Each row is a point. Each copy is the shape, with its points in the same order, turned, moved and blurred by noise. Say if it was mirrored as well.

Shape (8 x 2)
[[ 57  29]
 [-24 -30]
 [ 44  21]
 [-35  15]
 [  1  20]
 [-55 -35]
 [-76 -49]
 [ 20 -15]]
Copy 1 (8 x 2)
[[-52  25]
 [ 19 -46]
 [-44  15]
 [ 38   2]
 [  3  13]
 [ 39 -55]
 [ 63 -67]
 [-26 -17]]
Copy 1 is: mirrored
Copy 2 (8 x 2)
[[ 52   9]
 [-40 -30]
 [ 35   8]
 [-39  19]
 [ -5  12]
 [-68 -32]
 [-93 -38]
 [  6 -25]]
Copy 2 is: only turned
Copy 3 (8 x 2)
[[-20 -47]
 [ 34  33]
 [-17 -33]
 [-12  44]
 [-14   9]
 [ 43  62]
 [ 53  87]
 [ 19 -11]]
Copy 3 is: mirrored

Shape (9 x 4)
[[ 23   4 -69  11]
 [-33 -16  11 -34]
 [-58 -78   2 -71]
 [-29 -26 -17 -45]
 [ 49   8  -8  29]
 [ 13  54  27 -22]
 [ 35   2 -45  -4]
 [ -9  76  39  13]
 [ 42  28 -19 -17]]
Copy 1 (9 x 4)
[[ 12  19 -62  21]
 [-28  -1  42 -11]
 [-63 -67  48  -1]
 [-25 -32  24 -15]
 [ 44  45  -4  27]
 [ 25  54  30 -36]
 [ 21  11 -33   9]
 [  6  89  36 -33]
 [ 41  30 -16 -15]]
Copy 1 is: only turned
Copy 2 (9 x 4)
[[ 24 -15 -83 -16]
 [-38 -17   0 -54]
 [-61 -77  13 -83]
 [-38 -33 -25 -58]
 [ 55  16 -34 -25]
 [-10  62 -17 -49]
 [ 29  -8 -63 -41]
 [-16  84  -6  -8]
 [ 22  24 -54 -55]]
Copy 2 is: only turned

Shape (9 x 6)
[[-59  32   7  26  11  -4]
 [ -6 -26 -15 -33 -42  52]
 [-23  -2  25 -20 -31 -22]
 [-28  77  51  41   6   3]
 [ 24  22  64  71  30 -48]
 [ 33  64  50  66  37 -20]
 [ 29  -9 -49 -25 -73 -14]
 [-16  11  18 -21 -84  14]
 [  2 -13  -9  47 -54  12]]
Copy 1 (9 x 6)
[[-45  22 -30  53  26 -24]
 [-50   8 -15 -18 -49  54]
 [-40  10   5   5 -31 -30]
 [ -9  73  16  72  18 -23]
 [ 43   0  35  50  22 -65]
 [ 58  41  28  54  39 -48]
 [  4  -8 -40 -28 -87  -3]
 [-44  33   3  18 -84   9]
 [ -3 -21 -13  36 -49  28]]
Copy 1 is: only turned
Copy 2 (9 x 6)
[[-71  21  18   0   9 -18]
 [-15 -26 -18 -11 -38  68]
 [-27 -24  56 -29 -18  20]
 [-64  52  46 -13 -49 -54]
 [  7  12  71  12 -21 -87]
 [ 12  60  46   4 -18 -83]
 [ 18  -2  36  12 -21  93]
 [-45 -16  37 -17 -66  65]
 [-15 -14  16  48 -46  24]]
Copy 2 is: mirrored
Copy 3 (9 x 6)
[[-58  23  10  58  26  12]
 [-30  -7 -12  -4 -70  29]
 [-45  19  38  32 -39 -17]
 [-20  72  44  52  40  32]
 [ 30  22  67  63  61 -34]
 [ 35  52  42  52  73 -10]
 [ -3  23 -34  36 -92 -33]
 [-31  39  29  34 -80  19]
 [ 10  -1  -4  70 -45  22]]
Copy 3 is: only turned
Copy 4 (9 x 6)
[[-50   3 -33  16  40  -8]
 [-20 -10 -35 -27 -62  40]
 [-31 -28   2 -10 -19 -24]
 [-26  43  21  15  61 -13]
 [ 41 -27  33  21  82 -27]
 [ 42  18  20   2  89 -18]
 [ 24 -12 -50 -14 -80 -34]
 [-30  10   9   6 -69 -11]
 [ 20  -7 -27  42 -32   9]]
Copy 4 is: only turned

Shape (12 x 9)
[[-37  51  43 -52  -8  -5  25  32 -24]
 [ -7  -7   4  59   0   4   5  25  19]
 [-20  39  71 -20 -45 -50   2  48  15]
 [ 14 -35 -22  26 -44   3  20  76  64]
 [  1 -42  15  18  23   1 -49  12 -23]
 [ 25  16  39 -21  35  40 -34  29 -11]
 [ 15 -21  17   9  51  -7 -16  -5  -6]
 [ 16  20 -20  -4  29  -3 -66  -7 -31]
 [ -7  23  69 -21   5  64 -34 -46 -20]
 [ 21 -25  -9  -8  -7  19   8  15  81]
 [ 18  14  12  27  45  11 -42  10  11]
 [ 56 -29 -12  43 -50 -29  47  55  43]]
Copy 1 (12 x 9)
[[ 30 -27  44 -29 -52   3  54 -32 -35]
 [-29  11  25  20 -18  -6  14  52  15]
 [ 37   3  49 -43 -78 -26 -10  -3 -20]
 [  5   2  30 -10 -23  56 -28  79  43]
 [-58  19  29 -11  32  -7  -1   8 -26]
 [-12  46   6 -22   5  25  43  -4 -54]
 [-27  29  19 -13  39 -21  34   5  -3]
 [-61   3 -35 -30  15 -10  27 -18 -26]
 [ -7  42   9  45  -5   6  33 -66 -61]
 [ 15  38  13  -2   1  51  -4  18  57]
 [-43  51  -8 -11   2  -9  36  16 -11]
 [ 40 -14  10  -6  -5  11 -36  95  39]]
Copy 1 is: only turned
Copy 2 (12 x 9)
[[ 18  42  12 -45 -51 -11 -10  37   4]
 [-22 -15   5  39   4  32  16  28 -48]
 [ 31   4  35 -12 -56 -13  55  56  13]
 [-32 -58 -60  43 -22  31  48  39  -9]
 [  7 -50  41  19  13  31 -38   4 -19]
 [ 25  -2  24 -14 -13  77 -40  28   7]
 [-11 -11  41   5  35  41 -22  -1  -3]
 [ 51  -2  20  31  36  28 -56  12   3]
 [ 29  37  61   6 -60  69 -48 -28 -10]
 [-38 -15 -27  49 -16  56  22   5  35]
 [  5   2  32  32  27  65 -24  30 -11]
 [-12 -48 -52  24  11  28  89  11 -24]]
Copy 2 is: only turned

Shape (17 x 12)
[[  5  46  -1 -24 -30 -52  35   5 -24 -13  19  39]
 [-32  30  -4 -59 -19 -15  22 -53  29  -6   4  36]
 [-33  15 -18 -15 -52 -45  -3  -3 -33  30  29  19]
 [-15 -34 -23  36  22  21  -2  -5  84  18 -22 -19]
 [-51 -49  39  42  21  22  -9  32  25 -28 -45   1]
 [ 11   6  18 -31 -27 -23  23 -16 -11  38 -24  -2]
 [ 31 -17   2  -9 -18 -37   7  10  -6   6  -2  16]
 [ 14 -10  -9 -33 -56 -54  -4 -36 -19   0  28  44]
 [ -1   9  -8   1 -10  -9 -39  21  32  18 -44 -11]
 [-25   2  14  64  17 -10  -4 -27  23   2 -30 -25]
 [-20 -10  18  32  25  23 -18  21  44  48 -21  25]
 [-10  47 -38 -58 -40 -71  22 -15  -1 -23  24  33]
 [ 18   9 -42 -24  12 -13  10 -14 -34  23   4  36]
 [-34 -13  13   1  -6  22  -7  16 -14 -32   5 -44]
 [-36 -25  17   1  23 -29  18  19  30  15   7 -26]
 [-16  -7  61  22  30   8 -40  17  16 -24  24 -30]
 [ -6  39  -5 -24 -64  -5  48 -12  14 -21  43  18]]
Copy 1 (17 x 12)
[[ 54  -8  20  19 -42   4 -48  -8 -24 -35  26 -13]
 [ 19  26   1  -6 -39   3 -44   3  10 -66 -49 -18]
 [ 20 -11 -42   4 -52   5 -25 -34 -20 -22  20 -36]
 [-39  30 -16  12  37 -14 -12  20  70  42 -33  -9]
 [-35  22  16  40  18  43  34  22  -2  67 -41 -12]
 [ 59   9  -8 -22 -19 -21 -15 -11  -8   9 -22 -28]
 [ 37 -34  12  -3 -12 -13 -12   4   4  11   6 -20]
 [ 30 -51 -12  -1 -50 -25 -14  -4 -11 -50  -2 -25]
 [  0  -4 -27 -12  -7   8 -42   9  10  59 -27   7]
 [-25  34 -13  36  38 -27 -14  -2 -18  37 -29   0]
 [ -6  20  -5  25   8  16   2 -36  49  56 -38  14]
 [ 35 -19   0   0 -49   8 -82   9 -12 -66  15 -35]
 [ 53 -21 -26  -9  17  16 -20 -21  14 -33  11   1]
 [-28  34  -2 -23   0  27  15  23 -31  24  15 -14]
 [-20  23  19   0  14   7 -15 -19  13  31  -9 -59]
 [-58  15  45 -17   8   8  12 -20 -24  42  -7  15]
 [ 24  37  13   4 -67 -15 -27  21   8 -48  30 -11]]
Copy 1 is: mirrored
Copy 2 (17 x 12)
[[-45  42 -30  21  -1  -5   2 -26 -16  43  -5  40]
 [-78  -2  -7 -15  48  30  -9  -8  -8  -7 -14  40]
 [-33  22 -11 -17   5 -21 -52 -43   0  42 -12  14]
 [-33 -94  -2  -6  -7  17  -6  47  59  -3 -23 -37]
 [ 12 -59 -35 -34  12 -42  15  84  35  25 -17 -11]
 [-38  -1  28  -6  10 -16  15 -29 -11  21 -38  -6]
 [-16   8  -7  -5 -32  -4  14 -17   7  24 -40  10]
 [-28  24 -25 -27 -13   7 -21 -65  -2   0 -27  40]
 [-10 -17 -10  16   9   2 -15  29  25  17 -63 -35]
 [-15 -69 -27  21   9 -39  -2  25   8  -7  -2 -28]
 [ 14 -76  12  13  16   3 -18  38  36  39 -25   5]
 [-88  49 -43   9   5  21 -29 -25 -14  14 -25  39]
 [-27  -2   1  -6 -25  31 -28  -9 -47  37 -17  12]
 [-12   9 -13 -34   5 -32  -8  50  20   2  22 -36]
 [-45 -33  15  -5 -26 -42 -14  43  44  19  -9   4]
 [ 28  -9   2   1  -3 -41 -11  61  47 -26  19  -2]
 [-68  31 -30   1  26  32  17 -29  26  27  25  17]]
Copy 2 is: mirrored
Copy 3 (17 x 12)
[[ 19  18 -31 -21 -50 -37  -3  37  -9 -20 -19  39]
 [ 31 -13 -44 -44 -32  24   5  -1 -10  28 -51  30]
 [-14  -7 -21 -15 -45 -29  11  44  -1  43  20  31]
 [  2  13  29 -10  19  39 -29 -14  85  43 -34 -40]
 [-61   0  16  25   6  53   5  30  78 -15 -57 -35]
 [-10   2  22 -40  -9 -26   9  28 -19  19 -34   1]
 [-20   0  16  -9 -23 -36 -29  16   1  -4 -27   5]
 [-20  -6 -23 -11 -59 -45 -22  -5 -26  32 -18  46]
 [-29   4  11 -44   7  17 -46  43  35  18  -7 -18]
 [-35  53 -13 -14  21  18   5   0  60   9 -19 -41]
 [-13  19  40   7  38  52 -13  21  47  15  -4   4]
 [ 33 -14 -65 -46 -63 -38 -21  27  -5  16 -23  40]
 [ 20   2 -20  15  -1 -24 -29  26 -33  24  -4  -2]
 [-32 -15  -5  -5 -43  30  18  27  30 -11 -11 -63]
 [ -9 -29  10 -14   7  -6  24  10  64  -7 -14 -18]
 [-52  -7   8 -12 -13  45   4 -15  48 -51  10 -30]
 [ 35  19 -12 -30 -95   0  11  14   3  12 -23  20]]
Copy 3 is: only turned
